Each row of a before or after table is a point. One or more steps were done to the points. Then noise was added and the rows were shuffled. The steps act on columns, c1 being the first. Write out the steps. A step turns or swaps two columns, mirrors them in a line or flattens them onto one, adds a multiple of one to another, or multiplies or shifts one. Angles are multiples of 10 degrees, from the lower column toward the higher: turns from -170 to 170, lines from 10 to 170 but not 90. Use the fewest steps. Two steps may share a column if one is a turn and the other turns, adds or multiplies; they go together, in the order done. Otherwise the lowest column goes first.
(in the rows, 128 means zero)

Before (12 x 2)
[[ 95 107]
 [202 147]
 [ 97 150]
 [126 182]
 [ 90 108]
 [171 105]
 [137 141]
 [206  66]
 [138 159]
 [206 104]
 [ 93 108]
 [121 149]]
After (12 x 2)
[[110 181]
 [163 117]
 [ 65  80]
 [ 92  89]
 [148 160]
 [127 152]
 [110 136]
 [173 124]
 [108 157]
 [ 79  43]
 [ 53 123]
 [170 120]]
Steps: mirror c1 and c2 in the line at 100 degrees

Before (10 x 4)
[[227  96 177 135]
 [128 130 195 109]
 [107 210 121 124]
 [179 106 104 132]
 [113 120 131 104]
 [ 81 225 153 148]
 [112 154 207 120]
 [167 186 121 150]
 [141 101 100 180]
 [131 146 147 140]]
After (10 x 4)
[[137 159 100 183]
 [180 114 103 149]
 [229 110 180 155]
 [114 108 126 118]
 [109 179 119  64]
 [ 81 205 152  65]
 [114 141 207 103]
 [135 148 146 122]
 [164 178 122 102]
 [127 118 191 119]]
Steps: turn c2 and c4 by -50 degrees

Before (8 x 6)
[[110 163 142 171 124  72]
 [109 133 158 187 160  55]
 [117 123  45 244 113 140]
 [ 69 136 146 129 166  50]
 [158 142 100 105 148 122]
 [134 144 136  39 105 104]
 [ 92 102 204 118 149  52]
 [129 168 116  82 133 206]]
After (8 x 6)
[[145 134  91 131 103 147]
 [111 116  60 119 142 129]
 [150 151 113 127  99  34]
 [150  98 183 132 130 121]
 [167  98 180 130 103  77]
 [163 160 153 124 129  54]
 [172 151 129 124 105  71]
 [ 73 110 153 127  88 183]]
Steps: turn c1 and c6 by 50 degrees; turn c2 and c5 by -130 degrees; add -1.5 times c2 to c3; multiply c4 by 0

Before (11 x 8)
[[145 130 131 103 109  98 137 126]
 [124 105 164 130  89 156 123 112]
 [101 134 134 155 111 131  99 113]
 [117 137 137 130 141 128 158  95]
 [159 113 156 143 124 125 144 130]
 [167 121 113 128 149 139 152 126]
 [ 88 127 130 111 131 145 131 138]
 [117 124 129 167 137 133 163 122]
 [130 154 148 118 116 121 125 114]
 [109 100 125 138 161 129 150 132]
 [125 138 154 137 136 111 133  98]]
After (11 x 8)
[[245 133 146 128  95 130 126 126]
 [115  86 114 123 149 156  94 113]
 [ 96 129 115 120 100 117 121  94]
 [ 94 124 131 165  95 122 113 122]
 [ 10 128 127 114 117 142 125 139]
 [ 46 128 118 150 159 139 129 114]
 [133 136  95 113 140 121 121 115]
 [ 73 108 149 139  90 122 139 133]
 [221  99 117 142 119 120 116 131]
 [179 128 124 102 142  97 114 125]
 [119 119 104 128 122 112 137  97]]
Steps: multiply c1 by 3; mirror c2 and c3 in the line at 160 degrees; add 0.3 times c8 to c4; turn c6 and c7 by 20 degrees; turn c5 and c7 by 130 degrees

Before (8 x 9)
[[191  61  56 111 127  67   7  50 135]
 [ 94 124 171  95 147 149 161  92 135]
 [147 116 160 122 168 138 129 148 190]
 [139 151 180 120 151 141 135 152 114]
 [226 167  59  52 135 119 168 117 120]
 [122 129 139 157 138 158 180 128 124]
 [127 167 127 128 119 191 114 151 156]
 [ 72 150 123 150 153 127  99 153 155]]
After (8 x 9)
[[ 51 170  58  59 135  93 167 116  71]
 [147 116 127 104 123 185 169 147 109]
 [190  98 123 148 153 134 150 153 143]
 [110 134 183 116 150 138 154 152 126]
 [ 85   6  53 128 124  61  62  49  87]
 [131 181 139 147 138 167 127 130 134]
 [158 160 174  92 150 135 122  89 144]
 [154 133 159 118 168 135 118 148  70]]
Steps: turn c1 and c9 by -140 degrees; swap c2 and c7; turn c4 and c6 by 20 degrees

Before (10 x 11)
[[136 127 121 207 104 142 156  64 172 157 140]
 [171 140 159  94  83 126 133  60 151 128 131]
 [149 179 208 180  87 162  87  71 157 151 137]
 [116  60 117 104 190 182 132 120 102 137 206]
 [131  59 180  95 107 177 161 162 171  65 105]
 [ 71 122 196 191  93  84 191 122 106 159 124]
 [189 120 123 161 135 124 160 152 150 170  90]
 [139 165 127 145 149 105 139 103  59  84 156]
 [ 96  66 138 101 105 143 110 161  64 129 129]
 [ 98 156 140 154 154 105 197  72  82 113  84]]
After (10 x 11)
[[141 182 108 147 139 124 150 108 167 205 130]
 [152 207 145 183 102 157  82  54 117  94 144]
 [113  42 124 107 143 197 156 122 153 133 171]
 [192 210 120 158 143 108 154 160 129  78 117]
 [ 74  38 161 192 148  96 155 105 161 113 110]
 [169 201 136  91 118 127 112  45 110 117 130]
 [134 139  59 208 139 139 143  96 105  81 136]
 [ 92  17 164 100 114 143 100 137 186 158 137]
 [100 111 100 154 162  89 186  82 165 161 107]
 [131  62 204  93 137 151 146 125  59 161 144]]
Steps: add 1.5 times c1 to c2; add -0.5 times c4 to c3; turn c3 and c8 by -30 degrees; flatten c5 and c7 onto the line at 60 degrees; flatten c6 and c11 onto the line at 30 degrees; turn c9 and c10 by -150 degrees

Before (8 x 12)
[[157 120  91 144 151 105  74  97 163 163 129 137]
 [164 106 171  94 116 138  20 153  84 168  89  52]
 [132  90 208 121 147 148  52 136  69 167  84 122]
 [136 145 109 161 183  58  64 157 190 197 103 136]
 [146  99 113  84 105  92 130  47 133 101  50  82]
 [126  99 122 104  77  72 156  87 112  58  91 106]
 [148 164 132 100 128  82 139  67 113  99  96 153]
 [138 129 123 116 154  74 123 124 205 171 137 116]]
After (8 x 12)
[[133 185 109 159 185  53 104 155 192 196 102 137]
 [137 128 115 117 155  79 131 127 203 168 141 116]
 [151 214 203 123 146 152 147 139  69 171  82 118]
 [168 235 156  92 121 140 131 157  87 172  88  46]
 [142 109 127 104 130  82  92  65 110  97  98 152]
 [148 183  84 143 147 104 124  97 161 157 125 138]
 [122 109 128 106  76  69 158  86 113  57  91 104]
 [145 133 114  81 109  88 156  52 137  99  45  81]]
Steps: turn c1 and c3 by -10 degrees; mirror c2 and c7 in the line at 130 degrees

Before (11 x 14)
[[113 142 115 212 133 169 117 134 195 104 136 112 235 155]
 [ 75 144 113 121 122 146 143 184 152 155 175 107 149 133]
 [ 74 149 140 185   7 169  86 113 120 125 153 122  94 143]
 [107 112 158 128 137 174 127 141 140 135 146 102 103  96]
 [ 86 137 132 158 118 153 140 129 134 141 159 129  95 164]
 [ 91 161 168 112 144 158  86 113 140 136 120 120 138 159]
 [ 80 160 113 104 145  62  92 143 104 143 144 121 125 162]
 [ 97 136 131 120 139 171 130 182 100 130 135 102  99 143]
 [104 156 107 113 129 167 120 105 118 114 119 115 101 150]
 [115 144 117 113 142 160 142 201 107 149 120 154 135  93]
 [ 87 109 141 107 142 143 146 110 109 102 132 125 126 158]]
After (11 x 14)
[[162 145 115 106 120 142 146 182 129 156 194 104 199 130]
 [160 160 169 102 142 146  94 109 205 135 131 122 123 120]
 [171 165 110 143 147  58 106 142 109 147 155 117 138 179]
 [157 157 105 100 129 150 130 115 101 109 125 117  82 170]
 [164 112 132 103 146 128 161 108 145  99 147 121 107 145]
 [140 139 114  97 145 150 152 212  76 147 127 156 213 113]
 [161 131 134 141 123 171 122 147 153 143 166 130 105 152]
 [140 109 156 107 141 161 133 160 158 135 154 100 124  77]
 [136 142 118 179 133 207  58  65 177 103 145 115 213 127]
 [172 146 136 153   8 186  48 135 145 128 167 120  88 142]
 [162 138 131  99 135 161 131 218 115 129 142  98 157 155]]
Steps: mirror c1 and c11 in the line at 100 degrees; add 1.5 times c3 to c9; turn c9 and c14 by -30 degrees; add -0.7 times c4 to c7; turn c4 and c6 by 30 degrees; multiply c8 by 1.6; turn c8 and c13 by 40 degrees
